Each point is reached from the start by the listed moves, each made once or not at all, plus a little noise. Is the number of moves made odd or even? Then give how often each move was made.

Moves:
(1): [  2 -30 -18 -40]
(2): [ 63  27  14 -38]
Start: [  3 -13 -20   2]
Points:
[ 66  13  -7 -36] -> odd (0, 1)
[  2 -15 -21   0] -> even (0, 0)
[  3 -42 -37 -37] -> odd (1, 0)

Moves:
(1): [-10 -27 -27 -31   6  -8  -8]
(2): [ 24 -40  -9   7  -5 -22 -29]
(3): [31 17 -7 -4  4 10  3]
(4): [-12 -19 -33  18   7 -14   7]
(5): [ -3  -2 -36  -6  -8  11 -32]
(6): [  0  12   7  -3 -30   3   3]
Start: [ -6   6 -18  19 -20  14  -3]
Points:
[  7 -50 -83 -15 -57  -8 -68] -> even (1, 1, 0, 0, 1, 1)
[-23 -15 -87  30 -24   8 -28] -> even (0, 0, 0, 1, 1, 0)
[  31  -39 -103   32  -23   -1  -50] -> even (0, 1, 1, 1, 1, 0)

Moves:
(1): [  7   3  -8 -11  -3  57   0  -3   0  20 -15 -30 -33]
(2): [ 25  -5 -24  19  -6   6  25 -23   7 -10   2   8  13]
(3): [ 32 -14   9  17  48  -2  25  35 -23  46 -20  14  16]
(4): [ -9 -20  20 -22   0 -11   3  -4   4 -17  13  -9   3]
(5): [ -6   4  15 -23   9  26  10   6 -11  -4   0   5  23]
(6): [-18 -12  17  32  16  23 -16 -15   0   3   1 -25   8]
(7): [ 15  13  11  -5  -3 -31 -12  -6  -2   5  -4 -48   5]
(8): [-29 -17 -16  26 -16   9   7  36  43  -5 -24  18  11]
(9): [  0  -7 -16 -20  31  -1 -13  15 -10 -30 -17  -1  -3]
(10): [ -5   1  -1  12   3 -21  10  12  -7  -1  26 -30   1]
(11): [ -9  26   1  -2  23  -5  -1   1   9  -7  -5  -7 -22]
Start: [  6   7 -11   9   3  23  11   3   6  -2   5  -2  -5]
Points:
[-21 -15 -39 -15  47  43  45  37  44 -73 -31  15  21] -> even (0, 1, 0, 1, 1, 0, 0, 1, 1, 0, 1)
[ 24  -2 -35 -18  37  57  35  -1  -9 -44 -14   9  25] -> odd (0, 1, 0, 0, 1, 0, 0, 0, 1, 0, 0)
[-37  12  19  -7  15 -12  29  52  47 -28   9 -74  17] -> even (0, 0, 0, 1, 1, 0, 1, 1, 0, 1, 1)
[  18    0   36  -33  121   76    7   30  -31   13  -45 -102   -8] -> even (1, 0, 1, 1, 1, 1, 1, 0, 1, 0, 1)
